Every row gives one point. Each copy is the shape, with its points in the same order, turned, moved and blurred by noise. Some copies are also mirrored. Which?

Shape, 7 rows:
[[  3.8  -7.1  -7.2]
 [-10.5 -18.7   2.9]
 [-10.2 -18.7  -5.1]
 [ 39.5  13.3  18.3]
 [ -6.1 -11.6 -31.5]
 [ -9.8   0.3 -15.5]
 [  7.3  19.6 -19.7]]
Copy 1 (7 x 3):
[[  5.0  -1.3  -9.0]
 [-10.6  12.2 -14.2]
 [ -4.9   6.7 -17.7]
 [ 33.8  10.2  31.2]
 [  4.4 -15.4 -30.5]
 [ -3.4 -14.9 -13.0]
 [ 15.0 -23.4   1.6]]
Copy 1 is: mirrored
Copy 2, 7 rows:
[[  2.4 -11.1  -9.8]
 [  1.2 -14.6  12.6]
 [ -7.0 -25.9   9.6]
 [ 38.4  24.2 -17.6]
 [-14.2 -28.4 -18.6]
 [-12.6 -16.6 -11.9]
 [-10.3   4.5 -31.9]]
Copy 2 is: only turned

Shape (12 x 6):
[[  8.1 -24.5   0.7 -28.5   5.4   6.5]
 [  5.8  -5.6  -0.2 -26.2  20.7  15.4]
 [ 28.6  16.5   8.5  18.8 -12.7 -21.5]
 [  6.1   0.7  -7.6 -43.3   7.0   0.3]
 [ 12.9  -0.6  13.5  10.1 -11.3 -31.1]
 [-17.2  -0.9  15.2 -25.3   8.9  12.3]
 [ -0.9 -10.8 -12.4 -11.1  22.6   0.8]
 [ 20.8   4.6  14.1  20.4  -8.1 -12.7]
 [ 22.1  -6.9  16.3  12.3  -0.8 -33.7]
 [ -1.6   7.1  -5.9   5.1  18.8 -11.0]
 [-25.7  -3.3 -22.1 -36.7  15.9   9.9]
 [-12.8  -6.6 -30.3  12.0   0.7   5.8]]
Copy 1 (12 x 6):
[[ 18.6 -23.5  -5.3 -24.3  -7.2  -5.6]
 [ 10.8  -8.3  -0.5 -23.2  11.4   2.3]
 [ 18.3  18.5  22.9  24.5 -31.8  -8.0]
 [  7.2  -1.6   2.8 -41.0  -8.9  -1.1]
 [  9.4   3.1  13.7  16.7 -33.6 -24.5]
 [-16.7 -18.3   2.3 -18.7   3.4  -1.9]
 [ 11.5   1.2 -16.2 -13.9   5.6 -12.4]
 [ 15.0   4.7  17.2  26.7 -23.3  -7.7]
 [ 22.0   2.7  17.7  17.9 -25.8 -32.1]
 [  2.6  17.5  -4.8   3.3   0.0 -16.7]
 [-13.3   0.4 -25.7 -40.5   5.2  -1.7]
 [  1.6  11.3 -36.3   6.0 -10.3   2.9]]
Copy 1 is: only turned
Copy 2:
[[ 24.3 -12.7 -11.0  -7.9   6.4  22.3]
 [ 21.1 -12.3   9.6 -14.4  13.9  26.1]
 [ 12.0  18.4  12.1   2.3 -20.7 -34.4]
 [ 29.3   1.8 -12.6 -31.6  12.2  21.5]
 [ 13.5  18.1  -4.4   7.4  -6.3 -27.7]
 [  4.4   9.8   3.7 -10.2  12.0  35.3]
 [  5.9 -17.9  -0.2 -17.9  18.1   3.2]
 [ 12.2  10.5  12.1  14.9 -10.5 -23.7]
 [ 16.6  13.9  -8.9  15.4   5.4 -32.6]
 [ -6.1  -5.0   6.5 -11.1  13.5 -16.5]
 [ -6.1 -11.0 -10.3 -39.3  18.7  34.1]
 [-18.4 -17.9  -3.9 -19.0  -7.0  -4.7]]
Copy 2 is: mirrored
Copy 3, 12 rows:
[[-15.8 -33.5  -5.3   4.6  15.1  -3.4]
 [ -8.4 -15.0 -20.7   4.2  20.3   1.8]
 [ 29.2  -8.6  21.0  14.2 -21.7 -24.6]
 [  3.2 -23.0  -7.7 -14.2  25.7   4.6]
 [ 11.8 -10.3  32.3   7.8 -12.1 -20.3]
 [-26.7  -7.1  -9.4 -11.1  11.5  -2.3]
 [ -8.0 -15.7   2.0  16.3  22.7   5.3]
 [ 14.4  -9.3  17.4  19.4 -20.9 -26.2]
 [  8.6 -16.2  35.7  18.3  -7.1 -31.2]
 [  1.6   2.2  13.0  21.0  10.5   0.9]
 [-17.1 -10.0 -11.0  -7.2  30.4  31.6]
 [ -2.4 -11.0   8.4  26.4  -4.5  34.5]]
Copy 3 is: mirrored
